Every row gives one point. A path goes straight from each point to the next, and from the last back to the first. The post is the endless flat space through its rows: a point in 2 columns, a line in 3, a plane in 4, and so on, so that a path can go around it. Count how often the path circles the post. Going back the other way cancels.

Post (1 x 2)
0:  .11 -.05
Path (28 x 2)
0:  .12  .45
1:  .49  .11
2:  .31 -.46
3: -.18 -.34
4: -.43  .10
5: -.26 -.33
6: -.05  .02
7:  .25  .26
8:  .66 -.02
9:  .24 -.23
10: -.05 -.35
11: -.33  .16
12: -.01  .44
13:  .18  .10
14:  .38 -.06
15:  .34 -.35
16:  .00 -.20
17: -.13 -.43
18: -.18 -.12
19:  .08  .37
20:  .45  .25
21:  .44  .07
22:  .10  .39
23:  .28  .44
24:  .41 -.04
25:  .17 -.45
26: -.10 -.25
27: -.35  .09
Times around: 4

Post (5 x 6)
0: -.02  .08 -.04  .06 -.04 -.45
1:  .14  .13 -.06  .48 -.10 -.32
2:  .18  .07 -.05 -.27 -.12  .19
3:  .38 -.28 -.26  .34 -.16 -.04
4:  .14 -.29  .11 -.32 -.31  .35
Path (30 x 6)
0: -.03 -.31  .01  .37 -.38  .51
1: -.05 -.33 -.41 -.65 -.23  .34
2:  .59  .14 -.35 -.41 -.44  .79
3:  .40 -.14 -.05  .19 -.27  .02
4: -.03  .23  .46  .23  .01 -.56
5:  .61  .16 -.16  .54  .09 -.23
6: -.10  .24  .28  .12  .02 -.26
7:  .37 -.27 -.42  .08 -.09  .13
8: -.28 -.05 -.19 -.33 -.05 -.66
9:  .26 -.19 -.05  .34 -.43 -.30
10: -.61  .01  .57 -.14 -.34 -.81
11:  .09  .28 -.21  .18 -.25 -.13
12:  .29  .25 -.29 -.18 -.10 -.24
13:  .34  .03 -.05  .25  .17 -.68
14:  .22 -.09  .06  .19 -.09  .18
15:  .18 -.35  .08 -.38 -.05 -.10
16:  .02 -.58  .27 -.21 -.12 -.03
17: -.02 -.11 -.14  .24 -.01 -.13
18:  .11 -.42 -.45  .40 -.22 -.26
19:  .15 -.08 -.40 -.28 -.12 -.56
20:  .46  .25 -.23  .15  .06 -.45
21:  .28  .12 -.03 -.09  .14 -.07
22: -.07 -.30  .34 -.12 -.16  .45
23:  .16 -.03 -.04  .25  .02 -.12
24:  .31  .27 -.20  .51 -.01  .19
25:  .03  .05 -.02  .16 -.23 -.09
26:  .24  .52 -.33 -.08 -.07 -.48
27:  .46  .18 -.13  .09 -.06 -.29
28:  .12 -.04  .30  .53  .11 -.82
29:  .26 -.25 -.11  .34 -.16  .08
Times around: 4

Post (10 x 11)
0: -.15  .13  .49 -.20  .12 -.50 -.16 -.57  .00  .24  .19
1:  .02  .14 -.01  .21  .31 -.13 -.11 -.29 -.02  .16  .00
2:  .42  .10 -.03  .06  .34  .14 -.27  .35  .11  .27  .04
3: -.05 -.15  .19 -.08  .12 -.31 -.39 -.10 -.24  .03 -.30
4: -.17 -.17 -.13 -.22  .25 -.32  .01 -.03  .07  .33  .06
5:  .10 -.15  .02 -.02 -.23 -.17 -.04 -.13  .04 -.07  .11
6:  .24  .09 -.03 -.09  .09  .07  .15  .45  .17 -.18 -.22
7:  .29  .19 -.31 -.49  .15  .43  .17  .55 -.14  .01 -.23
8: -.59 -.08  .11 -.25  .08 -.20  .04  .31 -.56 -.20  .19
9:  .17  .36  .04  .03 -.13  .49  .22  .31 -.09  .12 -.17
Path (28 x 11)
0:  .23 -.31  .43 -.26 -.26  .32 -.35  .33 -.07 -.26 -.05
1:  .29  .21 -.27 -.04  .24  .25 -.55 -.24 -.32  .13 -.36
2: -.01  .44 -.11  .61  .17 -.04 -.41  .18 -.48 -.22 -.28
3:  .65  .41  .37 -.06  .28 -.31 -.38 -.11 -.20  .04 -.30
4: -.01  .46  .57 -.01 -.11  .14  .07 -.37 -.37 -.28  .03
5:  .32 -.16  .15  .07  .36  .23  .08  .72  .78  .21 -.09
6:  .02  .12 -.29 -.28  .36  .09  .02  .29  .26  .24 -.54
7:  .35  .16 -.20 -.30  .23  .26 -.08  .57  .11  .79 -.19
8: -.23  .28 -.14 -.25  .18 -.24  .33  .00 -.12  .50  .09
9: -.05  .16 -.73 -.04  .38  .38 -.15  .28 -.26  .55 -.09
10:  .01  .43  .69  .07  .21 -.08 -.18 -.09  .34  .35 -.16
11: -.10  .09  .21  .50  .30 -.14 -.04  .01 -.08 -.30  .07
12:  .12 -.02 -.18 -.55  .59 -.09 -.13  .13 -.27  .41 -.24
13: -.08  .37  .42 -.30  .30 -.24 -.01  .47 -.27 -.01  .21
14:  .47  .55 -.31  .39  .38  .70 -.08  .57 -.08 -.01 -.09
15:  .01  .01  .10 -.26  .65 -.28 -.43 -.02  .03 -.16  .02
16: -.03  .21  .38 -.01  .14  .06  .09  .31 -.17 -.36  .09
17: -.10  .25  .10  .46  .51  .01  .13  .15 -.31  .28 -.14
18:  .02 -.01  .09 -.01 -.02 -.36  .04  .05  .18  .10 -.18
19:  .09  .22  .05 -.61  .08 -.39 -.05  .27  .28 -.07 -.11
20:  .11  .45  .37 -.15  .31  .13 -.06 -.09  .18  .21 -.11
21: -.17  .07  .38  .12 -.06  .01  .35 -.36 -.05 -.44 -.24
22:  .41  .63  .17 -.21  .30  .52  .32  .49 -.19 -.06 -.36
23:  .53  .14 -.88  .04  .61 -.11  .17  .45  .36  .32 -.32
24: -.15 -.37  .28 -.06 -.09 -.75 -.42  .06  .35 -.31  .17
25:  .41 -.29 -.49  .55 -.13 -.08 -.17  .60  .24 -.27 -.15
26: -.11  .09  .14 -.59  .07 -.26  .13  .08 -.18  .28  .10
27:  .22 -.17  .10 -.37  .09  .28 -.36  .75 -.51  .04 -.29
Times around: 1

Post (17 x 18)
0: -.07 -.10 -.08 -.13  .04 -.11  .70 -.27 -.02 -.09 -.19 -.09  .27  .21 -.01 -.64 -.56  .16
1:  .04 -.05 -.25 -.20  .16  .12  .44  .18  .03 -.30 -.24 -.07  .12  .01  .20  .09 -.05  .16
2: -.23  .81  .03  .20  .01  .03  .04  .15  .34  .09  .30  .12 -.11  .03 -.33  .22  .03 -.18
3:  .41  .00 -.07  .13  .21  .25  .24 -.14 -.07 -.15 -.17 -.19 -.05  .18 -.03 -.41 -.25 -.01
4:  .56 -.32  .10 -.24  .30  .08  .34  .07  .16 -.04 -.38  .02  .21  .41  .06 -.21 -.46  .16
5:  .33  .13 -.23 -.17 -.17 -.13 -.14  .15 -.33  .38 -.32 -.12  .23  .41  .00 -.30  .50  .30
6: -.47  .37  .18  .31 -.39  .23 -.16  .27  .23  .14 -.04  .19  .16 -.12  .19  .23  .03 -.16
7: -.29  .33  .06  .07 -.01  .51 -.01  .06  .03  .14 -.17  .24  .15 -.16 -.50  .25 -.05 -.23
8: -.24  .18 -.23  .08 -.19  .02 -.30 -.28  .25 -.05 -.09  .34 -.23  .10 -.20  .41 -.12  .02
9:  .08 -.13 -.30 -.47  .42  .08  .39  .03  .01  .06 -.12 -.19 -.14 -.11  .20 -.35 -.22  .45
10:  .04 -.03 -.04 -.27  .24 -.01  .34 -.15 -.04 -.04 -.16 -.45  .07  .19  .16 -.02 -.37 -.05
11: -.09  .39  .23  .18 -.16 -.25 -.12  .22 -.19 -.11 -.06  .34 -.10 -.17 -.25  .11 -.05 -.02
12:  .47 -.50 -.19 -.18  .08  .02  .75 -.07 -.21  .00  .04 -.22  .20 -.10  .11 -.16 -.29  .33
13: -.41  .41  .04  .34  .30  .14 -.18 -.06 -.08  .05  .24  .43  .22  .10 -.10  .19 -.01  .01
14: -.46  .45  .05 -.19 -.17  .14 -.29  .05  .34 -.26  .26  .19  .21 -.20 -.17 -.02  .07 -.06
15: -.39  .00 -.15  .29  .20 -.14 -.04  .34  .10  .08  .16 -.04 -.02  .09 -.16  .14 -.12 -.30
16:  .34  .03 -.02  .14  .22 -.37 -.09 -.05  .13  .39 -.48 -.15  .28  .19  .00 -.19  .58  .07
Path (28 x 18)
0: -.28  .37 -.21 -.19  .57  .37  .13 -.12 -.06  .11 -.23  .15  .07  .23 -.33 -.26  .09 -.09
1: -.27  .17 -.06 -.20  .02  .10  .19 -.17 -.35  .11 -.05 -.49 -.37 -.57  .06 -.22  .44  .30
2: -.27  .15 -.01 -.05  .13  .07  .18 -.23  .20  .15 -.35 -.14 -.12  .39 -.30  .23 -.46 -.09
3:  .04  .04  .19 -.25 -.39  .29  .13  .22  .05 -.05 -.59  .36 -.19  .12  .27 -.33 -.36  .33
4: -.21 -.27 -.39  .05  .18 -.76  .37  .11  .32  .07 -.21 -.20 -.37 -.18  .52  .11 -.05  .09
5:  .25  .44 -.48 -.18  .36 -.30 -.36 -.11  .09  .28  .22  .06 -.34  .01 -.37  .17  .04  .04
6:  .47 -.52 -.43  .20  .72 -.57  .20  .22  .07  .25 -.54 -.35  .02  .63  .10 -.26 -.14  .34
7: -.07  .30  .51 -.31 -.46  .10  .60  .05 -.39 -.22 -.34 -.34  .15 -.07 -.49 -.73 -.54  .10
8: -.08  .27  .07 -.30  .12  .30  .00  .13  .51 -.13 -.66  .16 -.33  .70 -.32  .04 -.13 -.19
9:  .00  .44  .14  .10  .20  .58  .63  .36 -.02  .15 -.18 -.23  .36 -.37  .27 -.06  .28 -.42
10:  .16  .17 -.01  .31 -.36  .11  .14 -.12  .15 -.23 -.11  .38  .33  .13  .16  .09 -.49 -.15
11: -.20  .41 -.19  .13 -.43  .01  .27 -.20  .40 -.08 -.23  .37  .26 -.04 -.48  .31 -.28  .15
12:  .05  .47 -.26  .07 -.01 -.12 -.11  .35 -.28 -.24  .32  .05 -.42  .06 -.28 -.50  .13  .38
13: -.24  .19  .01  .67  .16  .49  .33  .13 -.16  .37  .17 -.14  .53 -.47  .29 -.10  .21 -.02
14:  .15 -.32  .24  .30  .40 -.01  .09  .21 -.25  .34 -.55  .22  .51  .24  .12 -.05 -.28 -.17
15: -.23  .41 -.22 -.21  .66 -.28  .38  .09  .14  .41  .28 -.07  .11  .22 -.19 -.87 -.27 -.09
16: -.15  .25 -.12  .43  .30 -.03 -.15  .03  .13  .09  .35 -.09  .83  .35 -.31 -.68 -.14 -.27
17:  .25  .47  .33  .35 -.03  .16  .02 -.23  .04  .25 -.17  .17  .61  .29 -.30  .22  .25 -.05
18:  .10  .12  .33  .50  .17  .49  .54  .01  .03  .20 -.24 -.25  .05  .11  .05  .20  .00 -.11
19: -.29 -.09 -.08 -.44 -.52  .08 -.14  .14 -.04  .27 -.34  .03 -.19 -.49  .16 -.25  .10  .25
20:  .23  .29 -.18 -.09  .00  .04  .44  .54  .06  .32  .07  .10  .31 -.09  .33 -.13  .24  .17
21:  .23 -.01  .34  .18  .07 -.33 -.10 -.29  .14  .01 -.31  .10 -.02  .39  .00 -.06 -.21 -.22
22:  .21  .10  .04 -.66 -.28 -.02  .08  .02  .51 -.73  .06 -.01 -.22  .02  .20 -.18 -.50  .00
23:  .19  .04 -.44 -.60  .65 -.14 -.05 -.13 -.26  .23 -.02  .19  .09  .29 -.18 -.30 -.30  .32
24:  .94 -.23  .19  .48  .10  .06  .13  .00  .05  .18 -.32  .43  .72  .21 -.27 -.26 -.03  .13
25: -.52  .34  .02 -.06  .10 -.15  .00 -.36 -.13 -.21 -.32  .04  .17  .29 -.26 -.33 -.25  .07
26: -.15 -.42 -.16  .24  .39 -.12  .29  .16 -.01  .34  .07 -.36 -.03  .07 -.53 -.20  .30 -.19
27: -.28 -.21  .10  .65  .21 -.73 -.01  .03  .71 -.04 -.10  .08 -.07  .33  .12 -.13 -.36 -.47
Times around: 3
